Each wall is flat, endless, passes through zero and stands at right angles to its row. A trip goes straight from one point to another. Which walls does it cross, in order?

Walls:
(1): [-14 -54 -23]
(2): [ 6 -2 -6]
(3): [-22  15 -21]
(4): [-12  12  -3]
(5): [16 -2 14]
(6): [ 19  47 -15]
(7): [-9 69 25]
Trips:
[-10 -27 -32] to [ -9  -8 -30] -> 4
[ 16 -46  18] to [12 15  4] -> 1, 6, 7, 4
[-15   8 -23] to [ 8 40 11] -> 1, 2, 5
[-20  18  16] to [-17  27  17] -> none
[ 7 44 41] to [-20  20  20] -> 3, 5

Walls:
(1): [-15 -20   1  41   6  34 -25 -23   8]
(2): [ 58  -7   5 -24  -1  51  -5   3  61]
(3): [-30   0 -29  -8  20  12  14  38   8]
(4): [-22  -1 -27   7 -30   8  32  -1   1]
(5): [  8   3 -29 -30  65 -14 -21  20  36]
(6): [ 13  16 -36   1 -34  -9 -21 -11 -14]
(7): [ 37 -20 -19  42  -5 -54  18   6  -2]
(8): [-17  35 -37  11  25 -53  -6 -37 -14]
(9): [ 21  -3 -22   6 -12 -28 -32 -34  20]
Trips:
[ 29  25  41  35 -65 -16 -20  -2  -6] to [ 35  38  30   7  -9  35  -4 -38  21] -> 2, 7
[61 28 39 35 10 31  1 -8 64] to [  8  22 -28   7 -29 -21   5  13 -20] -> 5, 6, 1, 4, 8, 2, 3
[-19  31   9  -2 -10  -4   2  24 -58] to [ 19 -26   7   6 -46 -42   0 -15  34] -> 3, 7, 9, 8, 2

Walls:
(1): [-35  29  38 -15   6 -28 -23  11   5  52  42   8 -25   8]
(2): [-10  32 -44 -47   6  38 -20 -77 -19 -14  19  13   9 -26]
(3): [  4  34 -16  17  11 -24  -5 -25 -54  10  23 -37 -12 -61]
(4): [ 23  16 -36 -26 -13 -30 -21  -4  11  43  15 -21 -23  29]
(5): [ 20  24  37 -25  22  46 -22  13  -7  34   0  -3   1  24]
(6): [  2   1  12  21 -51  -6  21 -39 -29  32  24  35  16  25]
(7): [ 33  40   0  -6 -14  -7  55 -26 -19  16  -5  11 -28  47]
(8): [ -4 -28  -4  18 -32  20 -57 -26  16 -23  30 -32 -33 -22]
(9): [-16  47  -6  -2 -42 -28  25 -28  16  -8  19 -35  11   1]
Trips:
[-46 -10 -16  -6  30 -27 -62  24  -8   9  -8   2  14  79] to [-19 -13 -23 -26 -13  36  10   2 -16   5  43  51  -3  31] -> 6, 2, 7
[ 56   6   5   1  51   4 -12 -29 -32  19 -15  -4 -19  18] to [ 23 -24  13  -7  62  12  43 -30  38  12  -1 -30   1 -44] -> 4, 7
[ -2   7  12 -12  -3 -43  -3 -14  -8 -32 -13 -24 -11 -38] to [-34 -31 -12   8  -6  30  33  64 -38  21 -45   8  -4  41] -> 2, 8, 9, 3, 7, 5, 6

Walls:
(1): [-41 -35   7 -29  -2 -23  -9 -40 -20   0 -15   2 -15 -26 -21 -27  16  -6
  34  10 -19  19  19  11]
(2): [ 29  -2 -49  20  -8 -14   3  -5  23 -33  56 -34  -1 -14  33  -5   6 -38
  33  36  38 -35 -17  28]
(3): [-22 -34  -8 -38 -26 -32  29  -9 -10  35 -19 -26  27 -18 -10  18  20 -15
   9 -10  21  -1 -21 -16]
(4): [  5  33 -21 -25  25 -36 -30  49  12   9   9   0 -56   1  -7 -32  17  -6
 -39 -11 -15   8 -34 -16]
(5): [ 22 -27 -13  -2  15  13  35  43  -7 -18   0 -40   4   4 -35  13 -22  -6
  17   5   6  -3 -20  24]
(6): [-42  24 -41 -14  -4 -45 -24   2 -46  -6  33 -36  -6 -14  -7 -32 -49  25
  11  17 -24  -7 -27 -20]
(7): [  1  17  28  39  23  -6  -7 -67   2 -19 -19   7 -23 -21 -12  35   1   1
  -2  84 -40   7 -63 -17]
(8): [ 15  27   4 -30 -14   1  59 -44  17  34   1  -1  15 -15  -1  27  -2  20
  51  27  15 -54 -37  32]
(9): [  1   2 -37  14   0 -23  17   6  -6  -4 -18  44 -12 -12  -6 -49  55 -31
  13   0 -41 -36  13  41]
Trips:
[ 46 -20 -30 -22   1 -10 -32 -24  17 -27   4 -25 -30   8 -13  -8 -71   2
  -2  14   0  40 -14 -13] to [ 21 -11  -5   7 -32 -10 -20  14  26  -6  -3  -3  -7 -14   6   6 -23 -26
 -26  46  -6 -10 -17 -12] -> 1
[-25   1 -16 -29  12  -2 -38  -7 -13 -26   5  27 -35  57 -33 -30 -23  11
  42 -20 -11 -35   4   7] to [ -3   2  36  -6 -57 -42 -12  46  -1  57 -10  -4   8   9 -19  67 -18   4
 -56 -29  18   5  30   1] -> 9, 3, 1, 6
[-15 -15  46 -84  -3  16 -11  46   1  41  -8  -8 -15  32   0  35  10   0
 -67 -19  -9 -18   8  33] to [ 14 -17  19 -20   5  23   2  28  46  26  19  -9 -18 -10  23  26  15  14
  -2   4 -36  -6  18  14] -> 8, 3
[ 14 -58 -39  28 -13  15  -6  61  22  24  -3  27 -15  -2  -1  -5 -17  67
 -26  12 -52 -24 -14   7] to [ 14  23 -13 -15  21  11  17  33   7   4  -1  11 -14   0  15  -8  54  51
   0   3   4   5  35  15] -> 6, 5, 8
[-21 -62 -29 -33 -63  35 -34  -1 -40  26  -2  21 -58 -53 -36 -11  55 -10
 -22 -48   3   4 -31   4] to [-32   3 -73 -40 -36 -11  11 -23  -4  -6  -5 -22  38 -17  35 -12  25  30
 -49  21 -56  21 -28  16] -> 6, 7, 8, 2
[-10   0   2  65  51  19 -36  -5 -51 -11  -5   2 -29 -42   6 -22  -9 -13
  -2 -38 -32  12  21 -23] to [ 59  26  13  30  14   8 -11  29  22  -9 -11 -34 -53  10  19  -5   4 -20
 -14   9  51 -39 -22 -18] -> 1, 2, 6, 5, 9

Walls:
(1): [ 26  -6 -25 -17 -45  32  -5  23  28   9  25  -5   1  27  -9 -45  -8 -48
 -38 -14 -41   8 -14  -5 -33   5  13 -39  26 -42  35  -7  -3  -7 -14   4
 -19  15 -11 -11   1   3 -57   6  11  14 -12 -41]
(2): [ 31  -1  48 -42  19  27  44 -20   4 -18  50 -15   1  35 -28 -34   7   7
 -15  28  -8  -3  16 -62  16  33  -7 -24   7  11 -31  35 -41 -39  -4 -22
   9  24  28  24  -9 -58  65  17 -21  33  37  16]
(3): [ 33  38   2 -14   3 -40 -16  38  11 -62 -29 -16 -31  30 -12 -18 -10 -20
  18 -23  17 -30   9  34 -22 -18  18   4  43  -7 -12  14  11  -7  17  26
   1   3   1   9   6 -30   7  41  31  44  -6 -45]
(4): [ -2  22  32   2 -36 -26  27  -1 -13 -32   5   6  -3   4   3 -22  52 -30
  25 -54 -39 -14  13 -37  -2  24 -14   8  28   8 -24 -28 -15 -21  31  -2
  20  27  21  14 -15 -13  12 -30 -51  32  44  29]
(5): [ -1   4 -10   9  29   7 -33 -23 -16  -1  -1 -17 -13   2  -1  11  36  25
  -3  -5 -23 -23 -38  29  18 -53  21 -39 -17  -1  -1  33   9   3 -44   2
   4  46  19  32  17 -11  -4  10 -29 -13 -51  52]
(6): [ 15 -25 -14 -18   0 -22   9  35 -15 -12  14 -53   7  11 -16 -17 -31 -30
   1   4  20 -59  23  16 -33 -23  23  13   8 -11 -47  34  23 -44 -20 -48
  24  20  -3  -7  -8 -44  10  23  -9 -14 -38 -90]
Trips:
[ -7  17  40 -11 -12  25  -2  -6 -27 -30  -9  21  -1 -24   4   9   1 -14
  31  -2  90  14   6  13  20   4 -39 -72  33  -8 -36 -18 -32   1  36  34
 -37 -47  -3   3 -54  19  10 -10  47  31 -39 -11] to [-31  12  -7  -3  16  -4  23 -21 -26   7 -26  31  16  32 -29  29  -7  13
  35   4   7  35 -66  22  15 -44 -35 -57   7  17 -14  19  11  11  23  26
 -13   2  -5  -8 -29  12  17  28 -17 -10  13  11] -> 5, 3
[ 37 -57 -10 -40 -54  -1 -82  59  28  42   6  10 -78  26 -18  20  33  -4
   4 -31 -17 -65 -41  42 -34  82   0   9 -16   7  18 -49 -35 -25  27 -59
  13  -1  -2  39  11 -20  27   8  55 -21 -43 -19] to [-31 -28 -17   2  -9   7  23  12 -11  -9  -2  77 -15  55 -28 -34  -4  -1
  12 -11 -20  -8 -48 -14 -17  11  45  11   0 -54 -12  -8  27 -19  31  17
  45  12 -76  18  21  39 -13  39  -3  52 -10  -5] -> 4
[ 48  23 -16  24  -9  -6  42 -15  44   6 -13  -3  -6  19 -31 -28  24   4
  54   7  47  -6  -4  40  35   5   0 -30  34  33  -8  21  -1 -32  -8  30
 -17  12  15  -6 -27   6 -63   8  -5 -21 -11  19] to [ 34 -28   4  23  26  33  -7  -2 -39 -10  15 -41  -7 -55 -58  29 -26   2
   9  34  41 -17  20  57 -20  -7 -42  17  -5  49  34  26   9   6 -33   1
 -34 -18  13   5  19 -25  35  -6 -32 -11 -68  12] -> 4, 6, 1, 3
[ 20  -9 -48  16  61   2 -32  35  36 -18   2  -5 -15  12 -32 -17  37  -4
  43  27 -37  -5 -14 -51  31   7 -38  15 -35 -24  17 -13 -20 -15   5  71
  17 -18   6  12  -8 -14 -39  49  19 -28 -15   8] to [ -8  -1  -2  46 -20 -36 -18   9  18  -2  32  18  20   5   4   0  -8 -22
   1  -4  38 -20  57  17  18 -73 -14 -41  26  24  26  -2  -2 -33  28  -8
   8  -3   2  44   3  32  -7   3 -19 -17 -39   3] -> 6, 1
[-17 -45  29  -1   2  22 -47  -3 -18  16   0  -5   2  16 -36 -21  37  16
  16 -38 -12  16 -12 -12 -26  79   8 -38  19  43  -4  30  -3 -12 -25 -34
 -10 -39 -13  -2  18 -10 -38  21  23 -14 -47 -40] to [ -2  29   5  79  14  42  16 -29 -35  35  -6  60 -24  25  57 -37 -23   1
  13  18  -6  36 -32 -20 -17  -3  15 -20 -13 -12 -12  19   7  -8  31 -12
   2  -8  -9  -6  41  25 -23 -19 -23  27   1  60] -> 6, 2, 4, 1

Walls:
(1): [  0  55  32   6 -33 -27  13  -6  62  13  10  38   8 -13 -18 -20 -38 -38
  -7 -26  -1  17  34   9  43 -68  -3  50   4  -8 -29  25 -28 -74 -13  12
 -38  -5  21  23  -2 -18 -24  27 -27 -18   8  55]
(2): [ 52   8  -7   8  16 -23 -16  -5  -2  41  -6  16  13  42  11 -30 -29 -10
 -21  -6   5  24   3  25 -34  31  -6  30  11  35 -37  25 -28  24  21  29
  61  31 -66  -9  55 -26 -17 -50  -1  45  35 -24]
(3): [ 24 -34 -17   2   5 -23 -42 -12  -4 -18 -16   3  13 -35  -9  15  24  25
 -14  -5  -5 -10 -25  23   6  -7  -8   9 -39 -30  20  19 -57 -29  15 -33
 -22  11  54  51 -28 -30   6 -39  26  55  22 -89]
(4): [ 40  10 -38  -4  32  27 -11  40  23  -8  45 -23 -59 -23  16   6 -40 -11
  15   1   7  42  47  20  34 -21  14  36  54  18  13  29 -26  14   3   6
 -55   5  40  16  17  16  -7  25   2 -39  -9  -7]
(5): [-41  -5 -19  37 -20 -26  28 -10  -9  17  31 -36 -22 -29  -8 -95   1  51
 -17 -25  -9 -26  32  -5   8  11   1 -49   0   1  20 -40  20 -13  18  43
 -10   3  12 -21   7  32 -21  -1 -15 -73   9  -1]
(6): [  9  33  13 -33 -24   8  11  11 -51  -5 -31   1 -22  12  45   8  24 -26
  32  36 -45 -19  14  -1 -16   7  21 -70  -9  -2 -25  -6 -48 -26  -3  10
  10  16 -22 -27   7 -20 -13  -7  44  -2  17   6]
(7): [-21 -15 -16 -49 -31  20  18  -5  26   7 -12  26   5  20 -21   7   7   6
  17  -1  33   2 -15  24 -36 -88 -17 -40   8  17   9  -6 -13  10  40 -28
 -13  10 -38  47 -31  26 -58 -14  29 -27  36  49]
(8): [  3 -24  27 -10  24 -39 -12 -30  18  41  28  25  17 -56  13  -7 -10 -53
  -7 -12  25 -48   7  -5 -13 -23   9  -8 -45 -15  -2 -25  38   5  17  13
 -92  28   0   5  32  57  26 -35   8 -19   3  20]
(9): [ 49   0  14   0   2  -4  15 -17  51   9   3 -17  62 -16 -68   6  -1  29
  -4 -52  -5  21  35   3 -46  -1   3  18  32 -19  10 -34 -29   9  14   4
 -37 -38 -15   5  17   3  -6  -5  -8 -25   0  33]
(10): [  5  -1   4   7  -7  25  -3  20   0 -26 -46  14 -22   6 -12  -1  41 -17
  26  38  34  -9   5  27 -10   5  24 -16 -30 -17 -15 -35   5  20   2  35
 -58  -1   0  20 -14 -22  -6 -44  18  24  12 -56]
(11): [-29  28   0  10 -12  18  23   4  -5  12 -18  11 -13 -13   7  24 -33  -3
 -47  51  20  27 -21  26 -36  23  27 -21   8   3 -27  14  -6  44   3  34
  -7 -26 -23  13 -31  42 -14 -35  49  23  25 -37]
Trips:
[-58  -4   5  -2  -5   7 -32  20 -31  21  31  15  20  39  30   2   1 -18
  28  16  33   3  32 -38  42 -12 -57  18  46  12   3   8 -14 -23  20   4
  13   5 -36  24  -6  23  21 -12 -27  45 -74   4] to [ 16 -25 -20  26  -1 -22 -59  -8  55  -7 -15  47 -13  37  29 -28 -29 -11
  31   7 -19  25 -39  15   6   7 -18  22  43  11  36   2  22  -8 -45 -49
   6  -1  -8  19  61 -29  14  43 -31  18  -7  10] -> none
[ 33 -13 -30  18 -24  22  63  17  32  34  33 -66  34 -56 -48 -21 -40   3
  44  27  41 -24 -12  28 -67  15   7  30 -28 -12  -9 -14 -10  44 -11 -55
  12 -19   6  21  43  42  19  11 -14   6   5   0] to [-43 -33 -46   6 -38  13  24  41   7   4  -3 -11 -36  10   9  28  -7   0
  21 -14  -6 -11   0  -3  12   9 -25  18 -15 -43 -20   0  21   5 -31   3
  20 -51   4  -1  34  23  61 -38  58 -72  -2  12] -> 2, 7, 9, 6
